Rows are points. The points of each table are mixes of a few directions, plus a little noise. How many directions does each table use, and how many do they share? Where both have some left over, give the other angles between the two spaces (their principal angles), to ten degrees, smallest first.

First, 4 rows:
[[ -6 -60  16]
 [  3  31  -8]
 [  2  31  -8]
 [ -1  -2   0]]
Second (5 x 3):
[[-41 -12 -23]
 [-12  -3  -7]
 [ 47  13  26]
 [ 30   8  16]
 [-23  -7 -13]]
Directions: first 1, second 1, shared 0; angles 80

First (6 x 6):
[[-11  -7  -9   7   3   3]
 [ -6   5   5  42  -9   0]
 [ 10 -21 -21 -60   0 -22]
 [ 16  13  16   7  -9  -6]
 [-20 -21 -25   8   1  -4]
 [ 11  33  35  -4  14  29]]
Second, 6 rows:
[[ -3   4  35 -39   6  28]
 [ 16   5  -5  38 -21 -29]
 [  0  -1 -19 -13  12  -2]
 [-14 -11 -44   9  16  -5]
 [ 22  11   7 -19  -1 -10]
 [-21  -7  26  25 -13  18]]
Directions: first 3, second 3, shared 2; angles 50

First:
[[  6  -4   4  -4   4 -18  12  -8  11]
 [ 25 -18  13  22 -14  10 -57   4   7]
 [  3  -8 -10 -29  20  -3  22  33   7]
 [ 35   3  21 -16   7 -40  -2 -19  26]
 [ -2  53   2 -32   8 -28  42 -40  -7]
 [ 26 -46 -19  38 -13  -4  -7 -23   5]
 [-51  14  18   6  -5  26  -8  29  -8]
 [-42   6 -30  14 -11  58  -2  22 -42]]
Second:
[[-12 -20 -12  13 -16  17   9   4   8]
 [ 29 -42 -17  39   7  11 -38 -58  36]
 [-23  56   7  -6  -3 -23  26  13 -22]
 [ 38 -38  -3   6  19   5 -41 -31  19]
 [ 13 -28   9 -31   6  14  -8  32  -9]
 [-26  -4 -10  14 -21  12  22   8   4]
 [ 30 -23  -1  -1  14   2 -29 -19  11]
 [-13  60  14 -17   7 -30  19  13 -26]
 [-30  40   8 -15 -11 -10  35  34 -24]]
Directions: first 5, second 3, shared 0; angles 30, 30, 30

First (10 x 12):
[[ 11  18  20   2  -2  -8  15  10  19   9   4 -29]
 [-10 -21 -16   1  -5  16 -14 -14 -20  -8  -7  32]
 [  8  17  11  -3   9 -14  13  12  16   7   6 -27]
 [  8 -17 -15  -9  30  15  16 -11  -8  -1   7  15]
 [  5  16   1  -8  21 -19  11  15  12   3   9 -23]
 [-16  -7  13  21 -60  15 -34 -10  -9  -4 -21  20]
 [-12 -27 -19   2  -6  20 -16 -17 -25  -9  -7  40]
 [ 21  21  18  -5  22 -12  33  13  26  13  13 -40]
 [ -9 -11  -7   4 -15   8 -15  -8 -12  -5  -7  20]
 [ -8  11  -5  -4   5 -19  -9  11   1  -4   2  -8]]
Second:
[[ 34  -5  -3   5   4 -16  16   7 -13   5   8 -18]
 [  6  -5  -4  15  -5  -9  12 -16  15   3 -14  23]
 [-21 -12  -5  20 -21 -25 -40 -21 -17   2 -28  18]
 [-25   3  -9  11 -22   0 -23   8  -2 -15 -10  32]
 [ 28  14   9  19   5 -12   9  21 -23  -1  17 -24]
 [-14  25   3 -34  21  17  11 -42  20   0   9  -6]
 [  8  10   1  -8   8  -6   1 -14  -8   2   6 -16]
 [-16 -11  -5 -34   4  35  12  23  26  -4  11   5]
 [  8 -12   0  -2  -2   4   0  32 -10   0  10 -13]
 [-41  13  23  -4  12  21 -23 -15   7   6  -5  -7]
 [ 33 -20 -11  12  -6 -12  26  18   5   4  -2   7]]
Directions: first 3, second 6, shared 1; angles 60, 60

First, 11 rows:
[[-30  -4  12  -7  19  -1  11 -14  -2   2  21   4 -11  10  -9   4 -15  -7]
 [ -1  -3 -19   5   9 -13   3  -3 -10  -2   2   2  18 -17   7  -8  -1 -17]
 [ -4  13  13  10 -14  -5   9  -9   2  -7 -11  -8   3 -21 -26  -3 -14  10]
 [-31  10  -1   1  24  -7 -11 -31   6 -22  16  17 -11  59   7   1  11   3]
 [ 11  15  23  25 -22  -1   8   5   4  -9 -49 -12 -13   2  -9  14 -12  25]
 [ 33   5   4  -3 -41   9   1  20   4  11 -11 -17  15 -60 -26 -12  -2  12]
 [ -3   6 -35  19  14 -30   1 -15 -16 -17 -10   4  33 -15  13 -14   3 -23]
 [ 29   0  10  -1 -17  21 -20  22  15   2 -23   1 -23  42  23  15  24  26]
 [-37 -15  27  -7  29   5  24  -3  -6  14  15   2 -28  14  -4  20 -30 -10]
 [  8 -17 -27 -13  18   1 -12  10  -6   9  20  10  11   7  30  -4  19 -22]
 [ 24  -9  -5 -29 -19  21 -15  19   9  19  29  -1   6 -23  -5 -12  19   2]]
Second (8 x 18):
[[-12  14  -6  -3   0 -11   4 -10   7  -4   9   2   3   1  -7  -7  -2   3]
 [ 15 -18   8   5   0  14  -5  13  -9   5 -11  -2  -2   1   9   9   2  -4]
 [-42  47 -21 -11  -1 -38  13 -37  26 -15  29   5   7  -1 -25 -24  -5  10]
 [-22  26 -11  -6  -1 -21   7 -19  13  -8  15   3   3   0 -13 -12  -2   6]
 [ 49 -55  25  13   1  44 -15  42 -30  18 -33  -6  -9   1  29  28   5 -12]
 [-28  31 -14  -8   0 -26   8 -24  17 -10  19   3   5  -1 -16 -17  -3   7]
 [ 37 -42  17  10   0  33 -12  32 -22  14 -26  -4  -7   2  21  22   4  -9]
 [  4  -4   1   1   0   4  -1   4  -3   2  -3  -1   0   0   2   1   0  -1]]
Directions: first 5, second 1, shared 0; angles 30

First:
[[-38  28 -46  22  -2  -7   2 -27  -9  24  24 -13  -6  -7 -16   3  32   3
  -27  32  23  27 -35  25]
 [  2  -1   2  -1   0   0   0   1   0  -1  -1   1   0   0   1   0  -1   0
    1  -2  -1  -1   2  -1]
 [-26  20 -32  15  -1  -5   1 -19  -6  17  16  -9  -5  -5 -11   2  22   2
  -19  23  16  19 -24  17]
 [ 49 -36  60 -29   2   9  -2  35  12 -32 -31  17   8   9  21  -4 -42  -4
   35 -42 -30 -36  45 -32]
 [-25  19 -31  15  -1  -4   1 -18  -6  16  16  -9  -4  -5 -11   2  21   2
  -18  22  16  18 -23  16]
 [ 39 -29  48 -23   2   7  -2  28   9 -25 -24  14   7   7  17  -4 -33  -4
   28 -34 -24 -28  36 -25]
 [ 33 -24  40 -19   2   6  -2  23   8 -21 -20  12   6   6  14  -3 -28  -3
   24 -28 -20 -24  30 -21]
 [ -3   2  -4   2   0  -1   0  -2  -1   2   2  -1  -1  -1  -1   0   3   0
   -2   3   2   2  -3   2]
 [-18  13 -22  10  -1  -3   1 -13  -4  11  11  -6  -3  -3  -7   2  15   2
  -13  15  11  13 -16  11]
 [-28  21 -34  16  -1  -5   1 -20  -7  18  17 -10  -5  -5 -12   3  24   3
  -20  24  17  20 -26  18]
 [ 16 -11  19  -9   1   3  -1  11   4 -10 -10   5   3   3   7  -1 -13  -1
   11 -13 -10 -11  14 -10]]
Second (10 x 24):
[[ -2   2  -3   1   0   0   0  -1   0   0   1   0  -1  -1  -1   1   0   1
   -2   1   2   2  -1   0]
 [-40  29 -50  23  -3  -7   1 -27 -10  27  26 -15  -7  -7 -18   4  35   4
  -30  34  25  29 -37  27]
 [ -8   6 -10   5   0  -2   1  -6  -2   6   6  -2  -1  -1  -3   0   7   1
   -6   7   4   6  -9   5]
 [-32  24 -40  19  -3  -5   0 -22  -8  21  20 -13  -5  -7 -14   2  29   3
  -23  28  20  24 -30  21]
 [ 38 -30  48 -22   3   7  -1  27   9 -24 -24  13   7   7  16  -4 -32  -3
   26 -32 -23 -27  34 -25]
 [  0   0  -1   1   0   0  -1  -1  -1   0   0   0   0   0   0   1   0   0
   -1   0  -1   0  -1   0]
 [ 19 -15  24 -11   2   4  -2  15   5 -12 -12   7   3   4   8  -2 -17  -2
   13 -17 -12 -14  18 -13]
 [-39  30 -49  23  -2  -7   2 -28  -9  26  24 -13  -6  -6 -17   4  33   4
  -29  33  23  29 -35  25]
 [ 35 -26  41 -19   1   6  -1  24   8 -23 -21  13   5   6  14  -3 -30  -2
   24 -30 -21 -25  31 -23]
 [ 30 -22  38 -18   0   5  -2  22   5 -19 -20  11   5   6  12  -4 -26  -3
   22 -25 -19 -22  28 -20]]
Directions: first 1, second 1, shared 1

First, 8 rows:
[[ -7  -1  16 -11   0  -9 -20  24   2  22  13   5 -18 -21  15 -15  21  -3
   23   3 -21   2   5  12  -6  -2  28  -1  12   6 -11  14]
 [ -1  -3   3   7   4  -8  -4  39   4  -9   5   3  -9  -7  15  -7   4 -29
   11 -16   0   0   7  -1  -4 -15   3  -5   2 -15 -21  -3]
 [  4   2 -12   6  -4   3  13  -8  -4 -11  -8  -2   8  12  -2   0  -3  -1
  -10  -5  14   1  -1  -8  -7  -2 -11  -1  -2  -7   7 -12]
 [  7   1 -12  -5  -9   3  15 -25  -6  -6 -11   0  12  12 -13  -8   2  16
   -9   8  11   2  -2  -5 -12   3 -12   0  -3   5  17  -7]
 [ -2   0   5  -4   1   0  -5  -3   3   5   3   0  -2  -5  -3   2  -1   4
    3   6  -6   0   0   4   6   3   3   1  -1   6   0   7]
 [  4   6 -18  13  -2  11  18 -30  -6 -11 -12  -8  15  23  -5  16 -15   9
  -27  -7  22  -2  -9 -15   1   7 -18   3  -3  -8  17 -20]
 [ -5   3   6  -1   4   8  -8 -24   2  15   3  -5   1  -1  -3  18  -8  19
   -8   8  -7  -3  -8   2  15  15   6   5   1  10  10   6]
 [ -1  -6  12  -6   5  -8  -9  25   7  -5   6   5  -7 -14  -4  -6   0 -16
   17   3 -12   0   9  10   7  -8   0  -2  -6   3 -18  14]]
Second (9 x 32):
[[ -3  -2   8  -1   7   1  -7   0   6   0   4  -1  -1  -5  -7  10  -9   0
    2   5  -7  -2   1   5  15   3  -2   2  -6   5  -5  10]
 [ -2  -1   6  -1   5   1  -5   0   4   0   3  -1   0  -4  -5   7  -6   0
    1   3  -5  -1   0   4  10   2  -2   1  -4   4  -3   7]
 [  5   4 -16   3 -13  -2  14   1 -11  -1  -8   1   1  11  14 -20  18   1
   -3 -10  15   4  -1 -11 -30  -7   5  -3  12 -10   9 -20]
 [  4   3 -13   2 -10  -1  11   1  -9  -1  -6   1   1   8  11 -15  14   1
   -2  -8  12   3  -1  -8 -23  -5   4  -3   9  -8   7 -16]
 [  5   4 -17   3 -14  -2  15   1 -12  -1  -8   2   1  11  14 -21  19   1
   -3 -11  16   4  -1 -11 -32  -7   5  -4  13 -11  10 -22]
 [  3   3 -10   1  -8  -1   8   0  -7  -1  -5   1   1   6   8 -12  11   0
   -2  -6   9   2  -1  -6 -18  -4   3  -2   7  -6   5 -12]
 [ -9  -8  32  -5  27   4 -28  -2  22   2  15  -3  -2 -22 -27  40 -37  -2
    6  20 -30  -8   3  22  60  13 -10   7 -24  21 -18  41]
 [ -2  -1   5  -1   4   1  -5   0   4   0   2  -1   0  -4  -5   7  -6   0
    1   3  -5  -1   0   4  10   2  -2   1  -4   4  -3   7]
 [ -1  -1   4  -1   3   0  -4   0   3   0   2   0   0  -3  -4   5  -5   0
    1   2  -4  -1   0   3   8   2  -1   1  -3   3  -2   5]]
Directions: first 4, second 1, shared 1

First (8 x 32):
[[ 14   2   4  12   3   7   2   7 -14  23  -5  -8 -12   6  16  -3   5 -17
   -1 -30  16  -1 -15  23  -9  -7  13  13  -8  -4  -2  -6]
 [ 24  32  31  -3  -2  -9  -4 -12  14  10  -7   2 -20 -15 -14   0   4  -5
  -16 -17  36  -2  10  17   3  27  -5  16 -10  16  25 -11]
 [-30  21 -31 -12  28 -17 -20 -28  10   3  -2   9  -5  -9   5  10  17  25
   18   2  -6  16   1   6  10 -12  -9  21 -16  20   5  -5]
 [  9 -18  12  -8 -36   5 -14  24  -5  -7  -1   9  13  -5 -26   0 -21   7
  -14   2 -12  16  18 -21   0  27  -6 -23  13  -7   3 -17]
 [-11 -22 -20  -9   1  14  16  17   4 -13  10  -8  10   9  15  -5  -2  -8
   10  13 -17   2  -5  -9  -3 -12  12  -5  24 -15 -16  24]
 [-25   7 -38   2  15  -8  -5 -12 -25   8  -3   5 -13   9  15   8  19   8
   23 -11 -12   6 -12  17   7 -22   9  15 -15  11  -8 -11]
 [ -8 -25   7  14  19   5   0  -2  22  -5   7  -9  34   4  13  -6 -16   5
   -6  29 -13 -12  -8 -28 -14 -26 -16 -17   3 -19 -16  26]
 [ 26   4  33   3 -28   2  25   9  -8 -18  -2   0  -7   0 -23  -4  -7 -16
  -16  12  10 -25  12  -5   5  26   1 -21   9  -1  10  -1]]
Second:
[[ -2   8  -9  -6   1  -6   0  -7  25  -4   9 -14   2  19 -16  -7  -5  10
    8  -1   8  -2  -9  -5 -10   4  -4 -16 -13  -5 -14  13]
 [ -2  -8  -4  -3   3   5  -2   4  -4  -5   2   7   8  -5  -1  -1  -6  12
    2  -2  -6   1  -2   7   4  -1   0   8   4  -3  13  -2]
 [ -2  18 -13  -8   0 -13   1 -13  44  -4  14 -28  -1  34 -26 -12  -5   9
   12   0  16  -5 -13 -12 -19   7  -7 -31 -23  -6 -31  22]
 [  1  22  -3  -2  -3 -14   4 -13  33   4   7 -28 -10  28 -16  -6   4  -8
    5   3  18  -4  -6 -17 -18   4  -4 -30 -20  -1 -37  16]
 [-10 -19 -30 -19  11   9  -9   2  25 -27  20   7  32  11 -27 -15 -30  60
   22 -11 -11   0 -22  19   0   5  -6   5  -5 -19  29  13]
 [  1 -27  11   7   1  18  -3  18 -52   0 -15  38   7 -42  29  12   1  -2
  -12  -2 -23   6  13  19  25  -8   8  41  29   5  45 -26]
 [  7   7  21  14  -8  -2   5   1 -26  17 -15   2 -20 -15  23  12  20 -40
  -16   7   3   1  17 -10   4  -5   5   4   8  13 -11 -13]
 [  0  -1  -1  -1   1   1  -1   0   1  -1   1   1   1   0  -1  -1  -1   2
    1   0  -1   0  -1   1   0   0   0   1   0  -1   2   0]
 [  6  14  16  10  -7  -7   5  -4  -7  16 -10  -9 -20  -1  12   7  17 -35
  -11   6   9  -1  11 -14  -4  -2   2  -9  -1  10 -23  -4]
 [  2 -16  12   8  -1  11  -1  12 -39   4 -13  24   0 -30  24  11   5 -10
  -12   0 -14   4  12  10  17  -6   6  27  20   6  26 -19]]
Directions: first 6, second 2, shared 0; angles 60, 70

First, 8 rows:
[[ -9   4 -11  -4   5  -7  12  17   1  -4  29 -13  11 -14   9  -8  20   7
  -13   0  -5  11  -8   1   7   1  -1 -33  20  -6   1  -6]
 [  3 -18   3  21  -1 -17   7  11   6  22 -18   9 -16  11 -15  23   1 -16
    9 -13   0  -1  21  10   8  15   1  16 -41   1   3  12]
 [ -6   9   1 -11  -8  14 -15  -7 -15 -30  10 -18   6  -9   1  -5  -5   9
  -11  16   0   4  -4  -8 -11 -12  -2  -2  29   0  -8  -6]
 [ 11  12   4 -14   0  17  -9 -21   5   0 -14  19   6   2   3 -18 -12   2
   13   3   7 -14 -14  -5  -7 -14   4  11   5   4   3  -7]
 [-17 -14  22  11  13 -21  13   2   7  27  -8  13  -5  27  11  19  -6 -17
    0 -16  -6   5   8  11  11  39  -3  15 -42 -13   4  23]
 [ 22   9 -20  -5  -2  15  -7  -9 -13 -17   6 -19  -1  -4   8 -10  -3  27
   -6  13  -2  -6 -12 -16 -12 -26  -4  -7  48  16  -8 -15]
 [-15 -11  11  10  -7 -12   1  15   8   7  -7   8  -5  -5 -22  16   6 -25
    5  -8   3   6  21  14   8  14   5   7 -42  -9   5  10]
 [ 13  10 -11  -9   0  12  -3  -7   1  -5   2   1   5  -7   4 -16   0  12
    3   5   3  -7 -13  -7  -5 -18   1  -8  23   7   0 -12]]
Second, 11 rows:
[[-10  21   4 -16   6   4  -5 -17   8  15  16   6   8   4   9  -5   2  15
    1  -8  21 -12 -16  -1  -3  -1 -10   2   3 -10  -1   3]
 [ -9 -37  11  15   3  15  10   5 -39  -3 -11  -2  -6  24 -22  18 -25 -14
  -14  -7 -24  15   7  14  -3  60  16  22  -5  -9  -6  20]
 [ 17 -14   3  20   3   8  11   7 -17 -20  -4 -10 -14  -5 -24  -3  -4  -7
    7  13 -23   2  17   0  -8   4  10   2  15   4  -2 -11]
 [ 19  -4   9  10   2   8  -6 -22  -9   8  16  15  -2  -6 -12   6  -6  10
    4   0   3 -22   2  -6 -17  19   1  27  17  24 -13  26]
 [ -4  10  -1 -10   9  -2  10  -3   6 -13   9 -28  -5   3  12 -19   4  11
    5   7   2   7  -5  -1  -5 -18  -7 -21  13 -20  -1 -24]
 [-21  13 -13 -17 -12 -22 -16  12  34   1 -16   4  12 -11  28  -9  12  -8
   -4   8  13  14   1  -3  19 -35 -11 -17 -16   8   6  -6]
 [ 16   9   8  16   6  22   5   0 -19   1   8  17  -6  -5 -38   4   1  -1
   12  -1  -7 -20   5   1  -5   5   9   8   8  -6   8 -13]
 [-12  14   3 -15   1   3  -8 -13   4  22   9  16  11   8  10   6   0   9
   -5 -15  19 -10 -16   2   3   9  -7   8  -9  -6   1  14]
 [  9  -5  -3   3   5   0  16   6  -7  -2   3 -17  -6   9   4   3   3   4
    0  -9  -6   4  -7   1  -2  -1   5 -12  -3 -16   5 -12]
 [-41  16  -3 -18  -7  -6 -18  10  19  -1 -19  11  14  -3   7 -12   1 -15
   -5  13   9  16   6   6  20 -13 -11  -8 -13  -6   7  -8]
 [ 33 -22 -19  13 -14 -30   3  13  19  -7 -12 -12  -6 -16  27   9  12  -4
   -3   1  -7   7   7 -13   2 -27   5 -10  -7  36  -2  11]]
Directions: first 5, second 6, shared 0; angles 30, 40, 40, 50, 60

First:
[[ -1  -7  11 -10   7  -1  -2  -2 -10   5 -10  13   2   0   2 -13   8   5
  -17   6  -3   6  -1   0  -8   2  -4   6  21   3  -9   1]
 [  1  -2   6  -2   0   0   0  -1  -4   1   1   6  -1  -3   6  -1   4   2
  -13  -4   0  -2  -1   0   1   4  -6   6   3  -4  -5   1]
 [ -2  10 -11  13  -9   0   3  -1   9  -8   6 -13   4   1   3  12 -16  -5
   16  -3   7  -7  -1  -2  15   1   3  -9 -16  -8   1  -5]
 [  2  -1   8  -1  -2   1   1   4  -4  -2   8   7  -3  -8  11   5   8   1
  -17 -16   1  -6   0   2   6   5 -11   9  -5  -5  -4  -1]
 [ 12 -20  -4 -31  24   0  -8  -6  -3  30  -8  11 -20   7 -43 -21  30   8
    3  32 -21  20   0   1 -60 -21  21  19  22  28  29  34]
 [ -5  -2   5  -2   4  -2   0   5  -5  -2 -13   2   7   3   1  -9  -1   0
    4   4  -2   9   2   1   0  -1   0 -10  13   7  -8 -11]
 [  0  -3  13  -3   0   1   0   2  -8  -1   2  11   0  -6  13  -1   8   2
  -22 -12   1  -3   0   1   5   7 -12   9   5  -5  -9  -3]
 [ -5   8 -10  10  -6  -2   0 -11   6  -4  -8 -10  11   9   1  -2 -23  -2
   14  16   7  -1  -3  -6  12   2   8 -14   5  -8  -8  -5]
 [  0  -1   3  -1  -1  -1  -1  -9  -3   1  -2   5   3   0   6  -4  -4   2
  -13   5   3  -3  -3  -3   4   5  -2   5   8  -8  -9   3]
 [  3  15 -25  20 -13   2   5   5  22  -9  23 -28  -6  -1  -8  29 -14 -10
   38 -11   6 -13   2   1  12  -6   9 -10 -45  -4  23   0]
 [ -4   4   3   7  -4   0   3  14   0 -10   1  -5   4  -4   8   7  -1  -4
    8 -16   2   0   4   4  12   2  -7 -10 -11   3  -3 -17]]
Second, 10 rows:
[[  7   0   0  -1  -7   0  -3 -34   0  10   9  13  -3  -1  14   0 -10   7
  -42  12  10 -18 -11 -11   8  14  -5  27  10 -33 -14  27]
 [ -7  -3  10  -3   7  -1   1  22  -8  -6 -15   0   6   1  -2  -9   9  -2
   14  -7  -7  16   7   7  -4  -5  -2 -17   9  21  -3 -22]
 [  6   7 -21   9  -6   2   2  -2  17   1  19 -17 -10   0 -13  19  -6  -5
   24  -1   2  -9   0   0  -2  -7  11   1 -31  -2  24  12]
 [ -9  -2   7  -2   9  -1   2  33  -6  -9 -16  -6   6   1  -8  -7  11  -5
   31 -11 -10  21  11  10  -7 -10   0 -26   2  32   4 -30]
 [ -6  -3   9  -3   6  -1   1  18  -7  -5 -13   1   5   1  -2  -8   8  -2
   12  -6  -6  13   6   6  -4  -4  -2 -14   8  18  -3 -19]
 [  2  -2   5  -3  -2   0  -2 -15  -4   4   0  11   1  -1  10  -5  -3   5
  -26   6   4  -6  -5  -5   4   8  -5  13  12 -15 -12  10]
 [  0   0   0   0   0   0   0   1   0   0  -1   0   0   0   0   0   0   0
    1   0   0   1   0   0   0   0   0  -1   0   1   0  -1]
 [ -1   0  -1   1   1   0   0   5   1  -1  -1  -3   0   0  -3   1   1  -1
    8  -2  -2   3   2   2  -1  -2   1  -4  -3   5   3  -4]
 [ -2   0   0   1   2   0   1  11   0  -3  -3  -5   1   0  -4   0   3  -2
   14  -4  -3   6   4   3  -3  -4   2  -9  -4  11   5  -8]
 [ 11   3 -10   2 -11   1  -2 -38   8  11  19   6  -7  -2   9   9 -13   6
  -35  12  12 -24 -13 -12   8  12   0  30  -4 -37  -4  35]]
Directions: first 4, second 2, shared 2

First:
[[  8  12 -12  -8   4 -10  -7  14  24 -13   9  -2 -13  -6  24  -5   6  -9
   13  19   4   4 -35   5  -5   7   4 -37   5  19  -3  34]
 [ -5   8  28  20   7  -8  11  22  11   7  18   5  27 -13  -5   9   6  12
  -36  24  14  15 -11  -8 -15   6   3  15  -1 -48  -2  26]
 [  5  12  -3  -3   3  -9  -2  12  17  -7  10   0  -3  -4  14  -3   5  -2
    2  13   3   5 -23   4  -6   2   6 -21   3   5  -4  25]
 [ -6 -29 -15  -8  -4  12 -12 -10 -11  -2 -21  -3 -22  -6   4   0  -8 -18
   25  -2   4 -10   6  -9  16  20 -26  -1  -3  23  15 -17]
 [  3  11   2  -1  -2   0   6 -11  -9   3   1   1   8  13 -12  -2  -1  11
   -5 -19 -12  -2  18   9  -2 -20  15  10   0   0  -8 -17]
 [-11 -35  -5  -1  -5  17  -7 -14 -23   6 -24  -2 -12  -4  -9   3 -10 -12
   14  -9   4 -11  23 -13  17  17 -28  21  -6   7  16 -32]
 [-11 -45 -16  -6  -1  13 -20   4  -2  -5 -24  -4 -32 -23  18   2  -7 -32
   31  22  19  -8 -15 -21  19  46 -46 -11  -4  22  26   3]
 [ -3  -9   1   2   2   0  -3   8   5  -1  -1   0  -3 -10   6   2   0  -7
    1  14   9   2 -10  -7   1  14 -11  -3  -1  -4   6  11]
 [ 15  38  -6  -8   0 -13   6  -4  11  -6  16   0   5  20   3  -8   6  14
   -1 -16 -18   2  -5  22 -11 -33  36 -19   6  14 -21   7]
 [  0  13  16   8  -3   2  15 -14 -18  12   4   3  25  16 -27   3  -2  22
  -24 -26 -13   1  35   7  -5 -28  19  33  -2 -24 -10 -29]
 [  6  25  10   4  -1  -5  13  -7  -5   5  11   2  20  17 -16  -1   3  21
  -20 -20 -14   3  18  13 -10 -30  27  13   1 -14 -15 -11]]
Second (8 x 32):
[[  0   2   2   1   0  -1   1   0   0   1   1   0   2   1  -1   0   1   2
   -2  -1   0   1   1   0  -1  -1   2   1   0  -3   0   0]
 [ -3  -3  28   3   9 -14  16  -6   2   3  15  16  14 -15 -20  22 -12   9
  -38  24  -8   0  -7  23   2   7  -5   1  -3 -22 -37   5]
 [  2  22  10  11  -1  -2   8   8   0   7  11  -2  22  11  -6  -5  10  17
  -16 -12   0  10  10  -4 -14 -21  22  17   2 -25   4   2]
 [  1  10  -1   4  -2   2   0   4   0   2   2  -4   7   7   1  -6   6   5
    0  -9   1   4   5  -6  -6 -10  10   7   1  -7   8   0]
 [  4  29  -1  12  -6   4   2  13   0   7   6 -11  20  21   1 -17  18  16
   -1 -26   4  12  16 -17 -19 -30  30  21   4 -20  23   1]
 [ -7 -33  19 -11  12 -13   9 -17   1  -6   2  21 -12 -31 -13  31 -26 -11
  -23  42  -9 -13 -21  32  20  36 -34 -22  -6   7 -46   3]
 [  0  -8 -14  -6  -3   6  -9  -1  -1  -3  -9  -5 -13   1   9  -6   1 -10
   20  -4   3  -4  -2  -7   5   6  -7  -7   1  18  12  -3]
 [  1 -20 -41 -15  -9  18 -27  -1  -3 -10 -28 -15 -39   5  28 -19   4 -28
   60 -14   9 -10  -3 -21  13  14 -18 -19   2  51  38  -8]]
Directions: first 3, second 2, shared 1; angles 70
